Each point is reached from the start by the listed moves, each made once or not at all, plus a little noise. Say if it took an odd or an even number of moves. Then give how often each move was made.
In the rows, zero is written as 128.

Moves:
(1): [104 140 191 134 145]
(2): [191 203  84 134 119]
Start: [113 138 141 125 147]
Points:
[115 135 146 124 150] -> even (0, 0)
[154 219 165 140 154] -> even (1, 1)
[ 98 151 204 129 164] -> odd (1, 0)
[177 217  94 133 139] -> odd (0, 1)

Moves:
(1): [144 141 114 136 131 151 123 143 132]
(2): [122 123 147 149 123 139  93 138 196]
(3): [ 99 150 127 116 144 123 108  92 175]
(4): [167  89 127 169  92 120 109 117 140]
(5): [118 134 103 142 116 100 117 125 132]
(6): [143 123 143  94 127 129 165 113 142]
(7): [134 130 124 139 134  92 134 109 133]
(8): [141  91  94 122 168 127 136 154 156]
Start: [135 118 117 138 132  98 156 121 130]
Points:
[132 126  89 163 126  33 150  98 140] -> even (0, 0, 0, 0, 1, 0, 1, 0)
[118 162  74 161 146  53 126  77 189] -> even (1, 0, 1, 0, 1, 0, 1, 0)
[ 90 141 112 161 131  77  90  91 249] -> odd (0, 1, 1, 0, 1, 0, 0, 0)
[115 111  54 146 182  28 138  88 213] -> even (0, 0, 1, 0, 1, 0, 1, 1)

Moves:
(1): [145 128 157 120 133 134 104 126 108 124 112 101 105 127]
(2): [128 148 140 140  84 120 113 145 133 121 106 137 124 145]
(3): [116 120 121 115 108 149 138 128 119 136 125 101 105 111]
(4): [146 110 157 146 143 129 126 148 131 113 125 131 113 123]
(5): [143 158 182 140 163 104 160 128 136  94 154 143 103 110]
(6): [ 88 146  84 120 158 140 118 140 132 116 160 135 102 115]
(7): [151 112 125 176 115 170 150 121  81 138 129 102 158 117]
(8): [ 92 137 120 106 149 101 135 124 105 110  97 141 167  91]
(9): [100 122 113 101 136 112 158 136 124 102 124 113 180 136]
(10): [158 108 122 110 155 168 137 144 123 103 138 128 143 104]
(11): [ 98 121 130  97 109 117 105 144 106 150 150 137 124 132]
(12): [182 106 153 144 109 115 114 148 150 131 145 106 122 109]
(13): [133 129 122 109 104 155 117 146 147 161 130 112 152 112]
(14): [113  96 124 137 115 158 111  75 130 109 147 121 149 120]
Start: [131 105 114 151 116 138 105 136 101 111 125 127 135 139]
Points:
[159  63 152 118  82 150  98 202   7  65  99  68 234  78] -> even (1, 1, 0, 0, 0, 0, 1, 1, 1, 1, 1, 1, 0, 0)
[102  48 107  80  70 199  52 169  70  48 177  55 138  87] -> odd (1, 1, 1, 0, 0, 1, 0, 0, 1, 1, 1, 1, 0, 1)
[203  72  79 168 116 248 103 193  97 114 183  68 174  60] -> odd (0, 0, 0, 0, 0, 1, 1, 0, 0, 1, 0, 1, 1, 0)
[ 90  88 156  53 161 149 161 210  69  55 145 109 198  36] -> even (0, 0, 1, 1, 1, 0, 0, 1, 1, 1, 1, 0, 1, 0)
[140  75 131 132 178 157 124 173  75  54 101 146 176  69] -> odd (0, 0, 0, 1, 0, 0, 0, 1, 0, 1, 0, 0, 0, 0)

Moves:
(1): [122 135 130 145 122 137 128 129 137 129 126 133 130 122 126 134 115 129
 121 113 144 126 121 123 124 111]
(2): [136 118 111 116 141 124 129 139 137 122 131 123 138 107 113 127 116 141
 129 131 151 121 103 116 127 151]
(3): [143 129 109 145 115 109 135  97 131 111 153 138 120 121 127 131 150 138
 141 122 121 133 123 125 101 143]
(4): [140 128 145 141 136 130  95 145 133 138 109 147 146 151 128 146 107 135
 144 130 119 120 131 124 128 141]
(5): [126 130 131 141 129 123 132 118 115 131 127 131 120 139 130 133 103 130
 141 137 141 139 141 134 133 115]
(6): [136 137 122 118 136 119 125 121  96 123 111 137 129 135 123 110 140 130
 134 127 144 148 165 117 129 151]
(7): [122 111 127 126 135 132 107 134 107 136 117 113 128 139 128 130 125 133
 122 123 145 130 105 116 130 117]
(8): [113 109 126 137 111 153 120 144 120 120 130 158 134 110 115 153 139 116
 133 126 108 120 108 119 110  98]
(9): [121 108 145 126 108 128 117 122 114 139 140 122 109 120 156 132 115 137
 136 133 134 123 157 152 119 105]
(10): [129 122 117 118 124 121 128 139 130 119 131 139 140 122 129 125 124 126
 123 124 119 123 125 127 138 130]
(11): [141 145 121 137 135 122 132 153 147 133 107 122  98 159 129 137 139 120
 123 151 128 120 127 134 159 106]
(12): [130 131 119 126 124 153 136 117 137 145 113 134 120 121 157 132 112 123
 132 146 133 152 111 113 135 109]
(13): [127 130 138 131 106 151 152 112 141 143 132 129 112 118 126 127 129 136
 132 142 111 128 113 126 148 122]
(14): [122 151 124 138 137 110 138 131 135 139 144 118 112 123 136 127 118 141
 123 131 135 123 116 138 127 135]
(15): [111 123 105 123 133 133 114 126 135 118 125 127 141 124 126 131 136 144
 120 130 132 143 128 107 136 137]
(16): [139 144 135 103 123 134 160 126 126  97 149 127  95 101 131 156 117 128
 116 141 128 129 133  94 144 123]
(17): [141 130 132 135 141 134 132 125 120 121 149 130 130 125 141 132 138 137
 131 130 121 136 148 133 128 132]
(18): [146 141 121 111 113 143 142 136 114 108 130 113 142 132 124 143 126 125
 126 127 127  99 128 140 112 114]
(19): [149 128 133 135 142 100 134 125 111 121 130 114 126 113 129 149 119 124
 131 126 118 118 157 106 123 109]
(20): [133 120 141 140 128 141  93 108 100 131 116 140 150 140 146 125 147 108
 114 149 131 113 139 129 120 125]
(21): [128 126 126 116 138 122 136 129 126 108 118 132 143 123 119 140 144 136
 143 119 129 101 112 114 121 125]
(22): [ 97 122 150 100 136 121 120 145 139 171 149 116 134 154 112 127 148 151
 110 121 147 140 129 111 119 109]
(23): [128 137 134 132 118 151 106 118 116 112 131 131 138 110 129 106 146 120
 133 123 113 118 146 102 103  96]
(24): [117 137 136 152 114  92 124 123 129 115 119 117 130 123 124 132 149 136
 143 121 143 146 109 134 109  89]
Start: [103 119 128 137 119 136 133 127 114 106 135 140 132 132 148 115 110 126
 153 131 132  89 122 128 123 138]
Points:
[133 118  85 155 104  76 105 105  58  32 201  90 151  56 172 143 136 192
 175 117 157  69 130  89  40  61] -> even (0, 1, 1, 0, 0, 0, 1, 0, 1, 1, 0, 0, 0, 1, 1, 0, 1, 1, 1, 0, 0, 0, 1, 1)
[137 114 100 144 106 129 148 129 125  21 158 203 149  55 151 207 127 161
 208 143 123  91  44  47  85  99] -> even (0, 1, 1, 1, 0, 0, 0, 1, 0, 1, 0, 1, 0, 0, 0, 1, 1, 0, 0, 0, 1, 0, 0, 1)
[134 140 147  85 106 113 152 117  36  67 179 110 121  71 181 153  98 171
 174 152 187 119 209  45  79   7] -> odd (0, 1, 0, 0, 1, 1, 0, 0, 1, 1, 0, 1, 0, 0, 0, 1, 1, 1, 1, 0, 0, 1, 1, 1)
